Each row of a before or after table is a point. The points were changed in one or more steps. Then noise was added and the rows were shuffled. The steps act on how far a point lies along the listed directions, d1 being the first. Name the steps. A step turns or swaps two directions, mirrors them in a line or flattens them onto one, adds a multiple of one to another, or multiplies one. Angles are multiples of 10 degrees, from the lower direction toward the higher: turns from -170 to 170, lines from 10 to 170 but not 90. Use the fewest steps. Two steps may share a direction if one is a turn and the other turns, adds or multiplies; they go together, in the order done. Otherwise the lowest direction goes first.
(in the rows, 128 means zero)

Directions:
(1): [151  60 136]
(2): [182 141  81]
(3): [170 149 183]
Before (10 x 3)
[[130  95 128]
 [129 190 180]
 [157 114 151]
 [132 171 168]
 [157 138 242]
 [ 64 127 111]
 [ 35 106 108]
 [147  75 103]
 [118 148 164]
 [132 187 178]]
After (10 x 3)
[[ 94 158  89]
 [157  76 149]
 [209 190 144]
 [114 151  91]
 [100 119  12]
 [ 79 157  70]
 [155 102 131]
 [125  93 115]
 [163 173 145]
 [ 88 170  89]]
Steps: mirror d1 and d2 in the line at 10 degrees; multiply d3 by -1

Directions:
(1): [136  98 144 146 203 186]
(2): [ 79 165  52 140 143 152]
(3): [ 83  63 129 169  82 147]
Before (13 x 6)
[[154 135 113 139 178 148]
 [ 96 114 151 154 128 138]
 [117  88 127 132 125 149]
 [122  85 136 145 126 156]
 [134 206  88  88  63  42]
 [ 33 151  33 172 160 176]
 [131 115 124 128 177 147]
 [112 101 118 138 119 118]
 [122 103 122 160 145 152]
 [160 164 130 113 136 138]
 [128 139 117 154 172 158]
 [ 75 125  73 158 166 175]
 [103  88 110 131  99 136]]
After (13 x 6)
[[152 130 158 137  97  96]
 [153 127 133 133  96  94]
 [133 110 123 113 135 135]
 [131 134 120 119 102 115]
 [145 128 136 133 101  99]
 [112 146 147 135 121 113]
 [127 115 123 128 139 118]
 [190  74 250 122 130  95]
 [128  96 126 158 229 200]
 [139 138 126 131 114 145]
 [168  97 200 117 107  91]
 [133 125 134 112  98  86]
 [129 123 121 111 110 120]]
Steps: turn d1 and d2 by -160 degrees; multiply d3 by 0

Directions:
(1): [181  69 114  71 125 123 116 202 140]
(2): [ 76  35 117 149 126 101  92  94 152]
(3): [148 127 191 136  83 119 164 121 217]
Before (13 x 9)
[[164  81 166  95  88 127 168 179 180]
 [167  89 177 125  81 129 152 136 221]
 [ 78  61 100 137 141 120 122 114 115]
 [129 161  74 110 148 143 115 175  74]
 [131  65 120 136 122 144  91 119 127]
 [165 140  87  95 137 128 112 155  74]
 [114 164 106 130 146 108 133 105  91]
 [127 159  85 100 137 142 111 185  82]
 [ 89 100 129 121 141 116 106 108 111]
 [156  77 176 105  91 109 129 169 199]
 [198 179 125  79 116 172 125 200  98]
 [142  13 144 111 114 107 105 162 173]
 [170  23 161 115  77 104 136 150 249]]
After (13 x 9)
[[182 130 129 109 119 165 118 162 109]
 [144 189 173 129 106 145 192 134 135]
 [ 81 179 103 144 129 138 112 123  97]
 [152 106 107  88 137 141 152 183 108]
 [168 189 181 124 106 137 154 153 152]
 [220 193 165 106  96 150 185 170 179]
 [108 104 101 123 139  93 115 109 113]
 [203 181 160  96 127 152 164 190 122]
 [135 113 131  90 139 121 118 157 114]
 [172 156 171 129  96 151 157 129 177]
 [ 84 165  90 151 144 139 115 120  91]
 [122 175 104 146 130 126 121  97  83]
 [ 84 207 141 184 115 161 123  64 103]]
Steps: turn d1 and d2 by -110 degrees; multiply d3 by 0.7

Directions:
(1): [111  75  84 147 115 117  63  55 104 143 130 197]
(2): [ 86 217 126  82 150 134  60  97 150  82 112 123]
(3): [142 154  94 136 134  41 102 112 126 196 152  57]
(4): [ 68 140 153 137 159 199 112 140 108 205 189 125]
(5): [198 111 209 122 196 106  75 134 137 131 145 154]
Before (9 x 12)
[[160 179 148 101 154  70 105 101 153 127  97  94]
 [143 117 114 118 142  50 121  95 154 168 104  97]
 [184 136 147 158 109  84 193 190 151 152 134  65]
 [157  88 139 177  97 129 198 156 120 158 129 116]
 [ 92 119 145 123  95 199 175 128 149  65  91 167]
 [148 180 154 130 146 116 103 146 130 144 146 122]
 [ 65 135 127 125 133 193 153 136 108  80 137 187]
 [106 153  79 110 116  84 125 130 117 167 126  94]
 [101 121 113 140 121 183 101 116 114  79 123 182]]
After (9 x 12)
[[159 154 141  96 159  73 108 154 129 170 136  94]
 [132 133  94 121 126  40 131  92 153 178 102  74]
 [108 168 108 138 114 128 115 123 123 146 138 129]
 [133 191 110 101 124  74 131 101 153 143  88  59]
 [115 182 163 119 133 195 164 190 134  60 126 116]
 [170  25  75 199 104  52  35  39 103 188 148 210]
 [152  10 106 202 103 106  90  55  89 180 140 220]
 [137 111 200 114 149 179 137 138 153  57 107 180]
 [105 146 196 109 175 199 166 177 123  67 140 169]]
Steps: turn d1 and d5 by -150 degrees; add -1.5 times d2 to d1; add -0.5 times d4 to d3

Directions:
(1): [128 113 197  91  79  42 126 119 112  77  68 136 104 104 114  57 164 158]
(2): [ 85  93  65 104  42 113 112 164 161 113 129  83 107 140 208 121 133  65]
Before (10 x 18)
[[145 129 131 146 175 132 142 145 123 130 127 138 148 119 121 132 133 135]
 [112 151  55 125 130 178 147 139 155 178 160  99 149 166 173 185 100  78]
 [126 152 130 150 165 161 120 114 130 137 149 159 132 127 113 166 122 165]
 [144 151 121 162 185 172 155 118 126 161 155 148 156 113  89 160 135 146]
 [122 104 132 117  99 101 139 139 147 105 128 128 125 123 145 103 145 118]
 [ 84  94  87  99  72 114 151 154 151 129 136 107 107 151 188 111 106  65]
 [152 161 146 144 175 170 145 114 124 142 167 140 144 120 126 167 113 142]
 [165 177 140 158 249 194 141 106 128 163 171 151 161 129  63 179 103 181]
 [ 83  85  51 121  32 149 101 167 178 118 161  81 104 153 216 136 116  48]
 [156 177 170 151 195 168 148 107 102 151 137 140 139 141  67 162 131 162]]
After (10 x 18)
[[151 162 146 143 177 173 140 110 118 147 165 139 151 120 122 167 114 147]
 [114 107 195  83  99  64 161 115 112 107  87 146 114 119 118  67 136 137]
 [136 163  99 159 177 208 147 128 125 174 165 119 150 155 116 192 114 105]
 [123 139 125 148 154 169 119 117 131 140 155 154 132 128 113 166 119 152]
 [147 115 227  99  85  45 123 103 108  73  76 154 109 102  76  55 163 184]
 [122 106 132 121  92  99 142 142 149 108 134 127 124 121 146 106 145 124]
 [155 172 196 109 170 100 160  88  92 140  95 158 147 124  71 116 137 182]
 [138 122 111 150 174 140 143 151 126 132 130 131 145 125 134 142 123 120]
 [154 174  97 163 237 213 140 122 142 175 190 139 161 142  90 194  95 153]
 [136 145 116 155 183 176 155 116 127 164 158 143 161 113  93 162 130 141]]
Steps: swap d1 and d2

Directions:
(1): [ 95  99  56 177 126 153 184 144 184  85 163 134 116 174  70 142  66 145
  94 120 130  66 103  48]
(2): [208 190 125 218  73 138  99 176  78 109 164 125 172 158 124 125 130 128
  97 162  74 109  71 168]
(3): [133 152 171 133 188  60 106 118 200 126 201 131 168  87 113 123  68 153
 129 103 189 129  58 182]
Before (11 x 24)
[[110 129 134 104 123 134 119 121 115 151 102 132  99 117 150 128 150 116
  145 141 141 148 157 139]
 [104 114 116 132 130 130 159 126 145 125 121 128 110 138 110 125 116 114
  129 111 148 107 133  92]
 [146 148 120 175 125 156 126 144 117 110 138 129 130 128 128 128 120 135
  106 151 129 106 115 133]
 [207 175 102 249  33 144 123 198  50  96 173 122 159 184 109 135 136 116
   94 170  37 107  73 141]
 [ 96 128 137 122 171 101 128 102 180 138 158 122 131 109 122 136  91 148
  109 106 179 120  98 118]
 [125 107 118 106 147 125 124 107 129 151 102 116 111 122 141 142 158 135
  141 121 145 147 161 109]
 [130 119  87 148 123 151 151 135 135 110 129 125 111 172 108 139 134 128
  128 126 112 114 152  84]
 [100 120 139  97 184  87 122 105 186 143 160 132 136 106 133 115  92 135
  115 110 186 118 120 131]
 [131 153 125 149 117 109 134 135 132 102 142 136 147 136 115 120  87 135
  111 132 140 121  99 138]
 [108 121 146  80 140 135 112 109  88 146  78 135 109 124 142 133 183 106
  155 129 130 152 188 147]
 [106 135 137 121 168 121 111 112 169 130 141 136 130 118 125 122 101 143
  130 108 175 135 121 148]]
After (11 x 24)
[[ 38  35 108  37 129 147 182  94 111 146  50 123  46 121 141 142 172 102
  167 108 125 164 238  47]
 [142 164 174 129 142  97  84 111 123 157 149 115 154  97 156 125 125 139
  114 127 147 146  97 178]
 [152 151 148 150 104 129 119 137  94 139 115 127 133 129 141 115 152 105
  132 133 119 130 124 147]
 [112 135 149  93 131 108 123 108 118 127 101 137 128 116 145 113 121 127
  140 126 150 153 146 146]
 [164 165 166 130 155  83  86 124 134 152 165 130 166 107 153 105 116 127
  110 135 153 132 101 188]
 [135 162 151 138 155 118  94 121 143 130 139 132 141 114 139 117 118 141
  126 115 156 145 106 174]
 [121 136 101 170 115 139 135 144 140 123 150 138 116 145 111 136 105 131
  113 141 132 105 105 124]
 [163 136 106 169 122 125 119 138 133 130 148 115 139 152 118 142 127 143
  109 134 121 119 103 120]
 [123 137  88 185 128 141 143 151 138  89 165 138 139 171  76 141 106 134
  100 128 118  78 101 116]
 [154 143 114 132 113 147 119 135  93 133 106 123 117 154 140 136 172 122
  141 138  98 141 165 120]
 [112 114 132 113 144 153 126 117 120 133  96 127 103 107 150 128 142 127
  130 141 149 129 164 119]]
Steps: turn d1 and d3 by 150 degrees; turn d2 and d3 by -160 degrees
